Each wall is flat, endless, passes through zero and stands at right angles to its row. A trip goes straight from one point to another. List the walls that it crosses, first one first.

Walls:
(1): [-0.94 -1.95  1.14]
(2): [ 2.38  1.73 -1.03]
(3): [-0.91 -0.62  0.93]
(4): [ 1.72 -2.61  1.16]
(5): [4.16 2.32 1.74]
(6): [-1.36 -0.01 -2.36]
Trips:
[ 1.53  1.89 -0.55] to [ 0.19  2.06 -2.81] => 6
[1.32 0.22 0.01] to [-1.36  0.87 -1.40] => 4, 6, 5, 2
[-0.74  0.70 -1.60] to [4.16 2.31 1.32] => 5, 6, 4
[-0.65 -0.65  2.83] to [-0.86 -0.96 -0.19] => 5, 6
[ 1.64 -2.09  2.10] to [-0.04  1.61  0.21] => 2, 1, 3, 4

Walls:
(1): [ 0.20  1.72 -1.10 -0.78 -0.13  2.35  0.08 -1.82 -2.57  0.27 -0.03 -1.73]
(2): [-0.75  1.53 -2.08  1.05  0.41 -1.82  0.00 -1.70 -0.25 -0.66  1.25  0.24]
(3): [-0.85 -0.23  1.64 -1.34 -0.38  0.92  0.61 -3.09 -0.57  1.92 -1.13 -3.44]
(4): [-0.36  2.65  0.46 -2.75 -1.57 -1.43 -1.70 -0.99 -1.98  1.18  1.78 -0.24]
(5): [ 0.14 -0.04 -0.34 -1.20  0.47  1.04  0.94  3.56  2.39  0.74 -0.41 -2.14]
(6): [ 0.13 -0.52 -0.75 -2.27 -2.13 -0.36  0.69 -1.46 -1.03 -1.77 -0.15  0.12]
(7): [-0.54 -1.15  2.07  1.07  0.10 -1.11  0.88  2.81  0.17  2.69  1.61  0.85]
(8): [ 2.92 -0.38 -3.11  1.73  1.02 -4.92  0.08  1.89 -0.62 -1.42 -0.07  2.19]
Trips:
[ 0.45  0.88  3.13  0.56  1.63 -1.67 -3.61 -1.34  1.04  0.20  1.20 -2.53] to [-0.48 -1.27  0.14 -2.18  0.91 -1.18 -0.41 -2.01 -0.55  0.35 -0.59  1.44] => 7, 6, 8
[ 1.66 -2.19 -1.31 -2.26 -1.98 -2.39  3.03 -2.08 -0.21 -3.05 -2.39 -2.16] to [-0.70 -0.35  1.66  1.21  2.59  3.40 -0.06 -3.33 -1.69  1.31 -0.27  1.29] => 8, 2, 6
[ 0.87 -0.56  1.39 -0.29  1.64  1.82 -0.85 -3.51 -0.63  1.10 -2.49  1.32] to [-4.29 -2.06  0.83  0.17 -1.17  0.73 -1.17 -0.87 -0.46  0.90  1.48 -1.07] => 6, 4, 7

Walls:
(1): [-1.10 -0.12 -1.47  3.35  0.79  0.32  1.58 -1.73  4.26 -1.31 -0.09 -0.51
 -0.36 -3.13  0.25  3.72  0.93  2.02 -3.26  2.75  0.64  1.59  0.55 -3.36
 -3.13  0.94  2.33  0.96 -0.68 -1.58 -0.54  1.74  0.56 -0.49 -0.36 -2.23
  0.14  2.92  4.89 -1.32  1.05 -1.05 -1.04  0.06  1.27 -0.16 -2.59  0.95]
(2): [-1.19 -0.90 -2.43 -1.90  1.15 -0.37 -0.05 -1.80 -1.75 -1.17  0.21  0.76
 -1.58  1.30  2.20  2.57  0.05 -1.28 -1.12 -2.44  0.19  0.93  1.69 -0.55
  1.42 -0.96  0.85  1.29 -1.12  1.83 -2.90 -1.95  1.41 -2.74 -0.41  0.08
 -1.88  0.50  0.54  2.25  0.12 -0.25  3.62 -0.90  3.00  0.05 -0.19 -0.69]
(3): [-1.38 -0.33 -2.90 -2.29 -0.40 -1.16 -3.46  1.93 -1.88  0.45  1.56 -1.46
 -0.34  3.48 -0.21 -0.52  1.56 -0.88  1.02  2.67 -1.33  2.23  1.97  0.46
  0.58  0.35 -0.67  2.24  0.47  2.72 -1.46  1.63  0.38 -0.28  1.32  1.03
 -1.14 -2.01 -1.15 -0.06 -1.19 -2.78 -0.55 -1.67  0.49  2.20  0.19  2.32]
(4): [-0.60  1.79 -1.40  0.52 -2.10 -1.86 -1.23 -1.15  1.49  0.15 -0.51 -0.45
 -0.12 -3.08  2.54  0.22  0.60  1.38  0.43 -1.01 -1.71  0.10 -0.73  1.52
 -0.10 -2.63  0.93 -0.41  4.50 -0.40  1.59  0.47  0.72  1.25 -2.33 -2.71
  2.28 -2.63 -3.52  0.71  2.33 -1.90 -2.11 -1.09 -1.57  0.42  0.09  1.03]
(5): [ 0.77 -0.49 -2.47  1.14 -3.80 -1.55 -1.23  1.02 -1.04  0.71 -1.86 -1.00
 -0.43  1.27  0.46 -1.15  0.03 -0.88 -1.27  1.02 -1.04 -1.74  2.18 -1.75
  6.08  1.10  0.65 -0.70 -1.09 -1.52  1.17  1.04 -1.77 -1.86  0.15 -0.97
  4.32  3.76  0.24  0.95 -0.15  2.72  1.16  2.99  0.60  0.02 -2.52  0.70]
(6): [-0.25  2.07  1.49  0.92 -0.98 -0.88  2.23 -3.62  2.46  0.96  0.40  2.01
 -3.44 -2.75  0.43  2.14 -2.74  1.79  0.01  0.31  0.22  0.25 -0.03  2.31
  2.04 -0.32  0.96 -0.62 -5.68 -1.47  2.25  1.26 -1.69  1.68 -0.14 -2.06
  1.09 -0.38 -0.35  1.41 -5.45  1.86  2.47 -0.68 -0.21 -0.97  0.07  2.43]
Trips:
[ 0.42 -2.54 -1.34  3.33 -1.66 -1.22  1.43  1.79  0.34 -2.87  0.24 -1.67
 -0.21 -2.28 -2.58 -1.66  0.93  0.70 -0.33  0.91 -1.75 -1.30  2.31 -0.12
 -0.49 -0.13  2.75  0.65 -0.63  1.15  0.98 -1.13 -0.76  0.61 -2.59 -0.87
 -5.13 -1.01 -0.53 -1.28  0.39 -2.15  0.17  0.75  0.43 -0.82  0.77 -1.96] to [-1.22 -1.83 -1.74 -3.16  0.74 -1.86  1.99 -1.22  2.01  2.29  0.07  0.48
 -0.50 -1.15 -1.56 -0.10 -0.32  1.13  0.32  1.90 -3.05 -1.77  2.97  1.00
 -1.43 -0.99  0.83  3.58  0.34  0.62  1.19 -0.75  1.01 -1.63 -0.09 -2.77
 -1.87 -0.32  0.80  0.89 -0.10  0.46 -1.33 -0.73  1.63  2.41 -1.38  0.72] => 3, 2, 6
[-2.36  0.41  3.17  3.79 -0.93 -0.91 -2.46 -0.82  0.51  1.74  1.52  2.23
  0.65  1.29  0.18  2.12 -3.99 -1.17  0.02  3.75  0.36  1.00 -1.81 -1.44
 -2.70 -2.33 -0.36  0.23  0.24  1.79 -1.01 -0.03 -2.63 -0.08 -1.59  0.94
 -0.17 -1.46  0.34 -1.32  0.85  0.56  1.25 -3.60  0.27 -0.62 -0.15  1.11] to [-0.19 -0.34 -5.03  0.73 -0.22 -0.46 -2.96 -1.31 -1.25  0.44  1.54 -1.59
 -0.69 -3.70 -0.61 -0.91 -1.80 -0.38  0.17  2.52 -1.61 -1.08 -1.45 -0.67
  1.93  0.54  0.02 -2.06  0.16 -0.81  0.73 -0.18 -1.13 -1.90 -0.61 -0.76
  0.08 -1.26 -0.08  0.30 -0.68  0.85 -0.93 -1.83  3.37 -1.28  1.68  1.24] => 5, 2
[ 1.24 -2.62 -0.48 -2.75  0.47  1.76  1.03 -0.80 -2.51 -1.14 -1.74  2.40
 -1.06 -0.34  0.40 -0.72 -0.09  1.47 -2.33 -1.01  0.31 -0.54  0.57  2.27
 -0.82  2.95  0.76 -0.27 -1.92 -2.68 -0.40  1.30  1.78  0.18  3.11  0.23
  1.03 -2.90  3.12 -1.72  0.50  0.50 -1.90 -1.48 -0.45 -0.45  1.81 -0.58] to [-0.50  0.59  0.22 -1.01 -0.32 -2.65 -2.07  1.07  1.99 -2.42 -1.67  0.95
 -0.44 -1.41 -1.54  0.08 -0.58 -0.03  1.39  0.67 -0.13  0.94 -1.13 -1.89
  0.90 -2.03 -0.18 -1.07  4.01  1.50 -4.59  1.66 -0.46  0.95 -0.79  1.17
 -2.41 -1.20 -1.23 -2.87  0.64 -0.96 -1.87  0.04  1.90 -1.21 -1.37 -0.87] => 6, 3, 4
[-0.78 -3.42 -2.23  0.00  0.23 -0.59  0.07  0.47 -2.05 -0.92  0.75  0.69
 -0.42 -1.87 -1.35 -0.68  1.16  2.39 -0.71  3.49 -0.59 -1.47 -1.07  0.72
 -1.72 -1.32  3.02 -2.39  2.83 -2.33  1.67 -3.57 -1.88  1.51 -2.15 -0.70
  1.84 -1.24 -1.40  2.11  1.12  0.32  3.12  1.19 -0.65 -2.02  1.99  1.78] to [-3.15 -0.99  4.47 -2.08 -1.76 -1.83  2.55  5.63  4.39  0.43 -1.45 -2.37
 -0.49 -1.17 -1.70  0.77  0.26 -0.29  0.96  2.09  1.42  0.56 -2.17  0.22
 -1.33  2.49 -0.49  0.39  0.26 -0.01 -0.51  3.89  2.36 -1.44  1.36  0.05
 -0.65  0.92  2.71 -2.83 -0.25 -1.67 -0.59  1.62 -2.66 -2.04  3.19 -2.69] => 6, 1, 5, 4
[-1.80 -0.21 -0.79 -0.72  1.56  1.60  1.60  1.07 -0.21 -3.16 -1.21 -1.72
  1.44 -0.03  0.04 -2.44  4.41  1.32 -1.39 -3.90 -2.02  0.41 -0.52  0.30
  0.76  2.40  3.23 -1.69  2.71  1.79  2.66  0.07 -2.14 -0.66  0.42  0.94
  2.88  1.31  0.80  0.03  2.32  0.58  0.61  2.57  1.22  1.91  0.03  2.24] to [-0.64 -2.78 -0.59  2.02  0.18 -0.50  0.19  0.80  1.55 -2.38  2.28 -1.95
  0.18  0.50 -0.69 -1.79  1.46 -2.17  0.27  1.14  1.91 -1.21  1.09 -0.82
 -0.18 -1.11 -3.10 -1.80  0.43 -1.86  0.77  1.30 -1.76 -0.97  1.12 -0.99
  0.60 -2.06 -0.01  0.41 -2.87 -0.92  2.25  1.93  0.31  1.30 -0.09  0.56] => 3, 4, 1, 6

Walls:
(1): [ 0.92 -1.15 -0.68  0.17 -3.47 -1.42  1.88 -0.16 -1.81 -1.37 -1.66 -0.14
 -1.33  1.05 -2.62  3.09 -1.94 -0.10 -0.19  1.14  0.80 -2.15 -3.57  2.23
  2.45  1.33 -1.16 -1.43  1.38  0.41  0.96  0.17 -0.38 -0.49  0.61 -2.50
  0.46 -0.56 -2.07 -1.16  0.15 -2.40 -1.06  0.39  0.63 -1.60 -0.70 -2.92]
(2): [-0.51  0.77  2.42 -0.65 -1.27 -0.85 -0.08 -2.03 -0.32  0.95  4.40  0.60
 -1.21  0.77  0.15  2.31 -2.81  0.19 -1.87  0.53 -1.91  2.56 -2.82  1.75
  0.74  1.79  1.00  0.37  1.23 -0.97  2.27  1.30 -0.99 -1.16 -2.47 -0.14
  2.64  1.92  0.56  1.28 -0.43 -1.05  4.80 -0.13 -0.02 -0.95 -1.10  1.45]
(3): [ 1.23 -0.30 -1.77  0.25  1.63 -1.33  0.11 -0.25  0.57 -2.30  0.29  0.24
  1.66 -0.02 -0.14 -0.68  0.98  0.96  2.01 -2.95  0.74 -0.45 -3.01 -0.17
 -1.08 -0.18 -2.18 -1.53 -0.37 -3.95  1.45  0.01  2.51 -1.56 -2.12  1.87
  0.00 -1.32  0.40 -2.50  1.51 -3.53 -0.76  2.42 -2.61 -1.05 -4.15 -4.04]
(4): [-0.99 -1.50  1.85 -2.66 -1.51 -0.81 -1.10  0.46  1.55  1.69  1.66  2.21
 -0.31 -1.67  1.09 -0.33  0.64 -0.13  3.53  2.82  0.69  2.96 -0.74  1.07
  0.92  1.00 -0.90 -1.00  0.46  1.03  0.07  0.11 -0.94  1.24 -1.28  1.56
 -0.33  0.59  1.27  1.86 -0.47  0.79 -2.66 -1.67  0.26 -2.30 -1.77 -1.27]
(5): [ 0.13 -1.13  1.21  2.08 -2.44  0.33  0.62 -0.02  0.26 -1.17  0.09  3.03
 -1.04 -0.04 -0.61 -0.15  2.03 -1.65  1.76  1.06  1.13  2.97 -0.55  2.62
  1.12  0.90 -0.97 -1.81 -3.05  1.21  1.18 -1.49 -0.43  0.60  0.40 -0.72
  0.77  0.88  0.19  1.02  2.79  0.79  2.62  0.80 -1.75  1.92  0.97 -0.87]
(6): [-1.59  0.05  3.70  1.70 -0.10  1.50  0.32 -1.74  0.80 -0.45 -1.04  0.53
  0.49  3.13 -0.05 -2.01 -4.62 -0.35  1.34 -1.25 -0.97  3.94 -1.82 -0.39
 -1.33  0.63 -1.17 -0.06 -0.08  1.21  2.73 -1.46  3.73  0.19 -0.76 -1.57
 -2.13 -2.50  1.49  2.24 -1.81 -0.35  6.35  0.06 -0.67 -2.76 -2.02  3.35]
(7): [-1.65  3.42 -3.02  1.36 -0.62  0.64 -2.40 -2.24 -0.51 -0.83 -2.78  0.06
 -2.58  0.45  2.83  0.99 -2.01 -0.21 -0.10  1.33 -0.17 -1.15 -0.86 -0.70
  0.67 -0.90  0.51  3.89  0.86 -0.48 -1.34 -2.70  1.20  2.32  1.01 -1.58
 -1.83  0.66 -2.81  0.12 -0.42 -1.82 -0.28 -1.04  1.52  0.53  2.60  2.32]
(8): [ 0.00 -1.09  0.41 -0.13 -1.05  1.38  1.25  1.55 -0.85 -1.14  0.80 -1.78
 -0.58 -0.33 -1.83  1.46  0.67 -1.76 -5.33  1.31 -2.64 -0.74 -1.07  0.28
  0.15  0.30  0.56 -0.27 -0.42  0.20  2.08  0.92  2.80 -1.88  2.51 -0.15
 -2.60 -0.33  0.43  2.14  1.79 -1.91 -0.79  1.22 -1.23 -2.90 -0.24  1.17]
Trips:
[ 0.68 -0.72  1.18 -0.40 -0.57  0.95  0.83 -1.46 -0.70  0.95  0.38  0.77
  0.01  1.94 -0.83 -2.57 -1.75  0.87  3.57 -0.95  0.23  0.24  1.70 -0.16
  0.02 -0.62  1.36  0.34  1.23  0.98  1.17  0.87  1.00 -0.06  2.07  5.23
 -1.82 -0.84  1.57 -0.55  1.73 -0.41  0.33  1.41 -1.55  1.20 -2.66  1.68] to [-1.15  2.89  0.40  2.28 -0.82  0.45  1.48  2.95 -2.16 -2.42  3.33 -1.04
  0.68  0.14  2.17 -0.51 -0.35 -0.24 -4.86 -0.43  1.11  0.02  1.03 -0.60
 -3.88 -0.60 -0.01 -0.50  0.53 -1.48 -0.17  2.12 -3.10 -1.48 -1.75 -1.02
  0.78 -1.26 -1.67  1.88  0.86  2.48  0.70  0.29  2.22  0.24 -1.43 -0.16] => 5, 2, 4, 8, 3, 6
[-2.42  1.50  0.89 -1.55 -1.69  1.05  2.23  2.17  0.43  1.60 -0.60  0.62
  0.33  0.18 -3.39  0.65  0.71  0.83 -3.37 -3.49  0.01  0.16 -2.31  1.24
 -2.66 -0.61  1.73 -3.84 -0.55  2.11 -0.64 -2.11  2.11 -1.63  2.11 -3.68
 -3.53 -0.80  0.57  2.29  0.81  1.11 -2.11  1.05 -1.31  1.84  0.36 -1.49] to [-2.80  0.77 -0.38 -1.90 -0.39  0.13  0.93 -0.19 -1.97  0.58 -1.64  0.52
 -2.40 -0.90 -0.20 -0.48 -1.11 -0.42  0.77  0.44  1.24  0.43  1.00 -0.42
  3.75  1.99 -0.95 -0.70  1.30  1.76 -0.39 -0.88 -0.31 -1.79  0.87  1.34
 -3.96  2.19 -0.40 -0.53  0.01  0.39  2.43  0.33  0.05 -0.87 -0.74  2.24] => 7, 4, 2
